Each row is a point. Each table stands for the endless flat space through its points: a line for two points, a plane for three, and so on. The two share one point or none. Which?

First:
[[-0.33 -0.55 -0.16  0.05]
 [-0.22 -0.47 -0.18  0.15]
 [-0.39 -0.51 -0.26  0.01]]
Second (2 x 4):
[[-0.28 -0.35 -0.31  0.23]
 [-0.12 -0.31 -0.39  0.15]]
They share: [-0.20 -0.33 -0.35  0.19]

First:
[[ 0.24 -0.40 -0.45 -0.20 -0.60 -0.29  0.01 -0.17  0.39]
 [ 0.08 -0.15 -0.57 -0.33 -0.59 -0.44 -0.08 -0.11  0.17]
 [ 0.12 -0.26 -0.33 -0.30 -0.46 -0.23 -0.05 -0.21  0.23]]
Second:
[[-0.07 -0.26 -0.32 -0.15 -0.24 -0.21 -0.19 -0.07  0.28]
 [ 0.02 -0.27 -0.25 -0.23 -0.30 -0.16 -0.12 -0.17  0.25]]
They share: [ 0.11 -0.28 -0.18 -0.31 -0.36 -0.11 -0.05 -0.27  0.22]

First (2 x 12):
[[ 0.12 -0.05  0.33 -0.03  0.21 -0.32 -0.34 -0.38  0.34 -0.04 -0.27 -0.32]
 [ 0.36  0.07  0.36  0.18  0.45 -0.41 -0.07 -0.17  0.25 -0.34 -0.09 -0.26]]
Second, 3 rows:
[[ 0.21  0.29  0.38  0.23  0.51 -0.14 -0.25 -0.29  0.29 -0.05 -0.30 -0.06]
 [ 0.13  0.32  0.40  0.29  0.53 -0.06 -0.20 -0.21  0.20  0.01 -0.30 -0.03]
 [ 0.18  0.40  0.42  0.29  0.61 -0.05 -0.27 -0.30  0.29  0.02 -0.36  0.06]]
They share: no point

First (3 x 20):
[[-0.01  0.25 -0.36  0.57  0.08  0.47  0.04  0.11  0.26 -0.01 -0.14  0.27
  -0.37  0.13  0.15 -0.38  0.34  0.21  0.22  0.11]
 [-0.23  0.41 -0.40  0.78  0.15  0.54  0.22  0.24  0.34  0.11 -0.16  0.31
  -0.49  0.22  0.11 -0.56  0.37  0.41  0.18 -0.02]
 [ 0.01  0.32 -0.43  0.57  0.03  0.57  0.10  0.03  0.34 -0.04 -0.04  0.16
  -0.25  0.13  0.23 -0.41  0.34  0.26  0.24  0.13]]
Second:
[[-0.20  0.11 -0.31  0.00  0.45  0.51 -0.17  0.03 -0.11  0.20 -0.37  0.37
  -0.28  0.10  0.14 -0.26  0.37 -0.13  0.48  0.25]
 [ 0.07 -0.08 -0.21  0.30  0.22  0.48 -0.24  0.06 -0.02  0.10 -0.22  0.36
  -0.41  0.24  0.17 -0.33  0.41 -0.20  0.32  0.34]
 [ 0.31  0.12 -0.29  0.42 -0.10  0.12 -0.16  0.06  0.22 -0.30 -0.22  0.32
  -0.33 -0.16  0.05 -0.01  0.21  0.12  0.16  0.10]]
They share: [ 0.19  0.02 -0.25  0.36  0.06  0.30 -0.20  0.06  0.10 -0.10 -0.22  0.34
 -0.37  0.04  0.11 -0.17  0.31 -0.04  0.24  0.22]

First, 2 rows:
[[ 0.22 -0.13 -0.10  0.12  0.36  0.05 -0.37 -0.07 -0.02  0.23 -0.20  0.00
   0.00 -0.41 -0.21 -0.07 -0.23  0.07  0.45 -0.06  0.04  0.18 -0.26  0.02]
 [ 0.16 -0.01  0.14  0.12 -0.12  0.11 -0.07  0.23  0.46  0.29 -0.44 -0.06
   0.36 -0.17 -0.03 -0.43  0.19 -0.35 -0.09  0.48  0.46  0.06 -0.14 -0.40]]
Second:
[[ 0.08 -0.11  0.11  0.01  0.17  0.27 -0.01  0.02  0.16  0.12 -0.34 -0.10
   0.03 -0.11  0.08 -0.29  0.29  0.01 -0.03  0.46  0.30 -0.12 -0.44 -0.12]
 [ 0.13 -0.08  0.03  0.06  0.16  0.12 -0.17  0.08  0.22  0.22 -0.35 -0.05
   0.16 -0.23 -0.03 -0.28  0.06 -0.09  0.10  0.30  0.27  0.07 -0.28 -0.16]
 [ 0.40 -0.10  0.20  0.33 -0.09  0.29 -0.04 -0.10  0.04  0.20 -0.11 -0.06
  -0.09 -0.29 -0.33 -0.10  0.19 -0.14  0.27  0.15  0.22 -0.15 -0.20 -0.25]]
They share: [ 0.19 -0.07  0.02  0.12  0.12  0.08 -0.22  0.08  0.22  0.26 -0.32 -0.03
  0.18 -0.29 -0.12 -0.25 -0.02 -0.14  0.18  0.21  0.25  0.12 -0.20 -0.19]

First:
[[ 0.03  0.22 -0.16  0.34  0.19  0.05 -0.65 -0.49  0.38 -0.32  0.26 -0.24
   0.26 -0.01  0.28  0.01  0.42 -0.19  0.16 -0.56 -0.03  0.40 -0.30 -0.66]
 [-0.07  0.30  0.11  0.36  0.13 -0.31 -0.30  0.01  0.14  0.03 -0.23  0.26
  -0.05 -0.12 -0.04 -0.46  0.26  0.25 -0.18 -0.38  0.29  0.83  0.19 -0.56]
 [-0.01  0.20  0.13  0.32  0.11 -0.25 -0.38 -0.25  0.28 -0.13 -0.01 -0.04
  -0.03  0.06  0.04 -0.20  0.28 -0.03 -0.02 -0.36  0.07  0.53 -0.01 -0.48]
 [ 0.05 -0.07  0.36  0.21  0.16 -0.42 -0.21 -0.32  0.52 -0.35  0.03 -0.06
  -0.34  0.19 -0.02 -0.30 -0.11 -0.12 -0.23  0.03  0.06  0.37 -0.04 -0.26]]
Second (2 x 24):
[[ 0.01  0.37  0.34  0.39  0.22 -0.42 -0.57 -0.46  0.16  0.05  0.19 -0.32
  -0.10  0.13 -0.02 -0.08  0.21 -0.36  0.03 -0.49 -0.28  0.29 -0.18 -0.52]
 [ 0.01  0.28  0.28  0.35  0.12 -0.35 -0.48 -0.42  0.22 -0.03  0.13 -0.29
  -0.07  0.19  0.00 -0.03  0.30 -0.29  0.09 -0.44 -0.20  0.31 -0.12 -0.45]]
They share: [ 0.01  0.19  0.22  0.31  0.02 -0.28 -0.39 -0.38  0.28 -0.11  0.07 -0.26
 -0.04  0.25  0.02  0.02  0.39 -0.22  0.15 -0.39 -0.12  0.33 -0.06 -0.38]
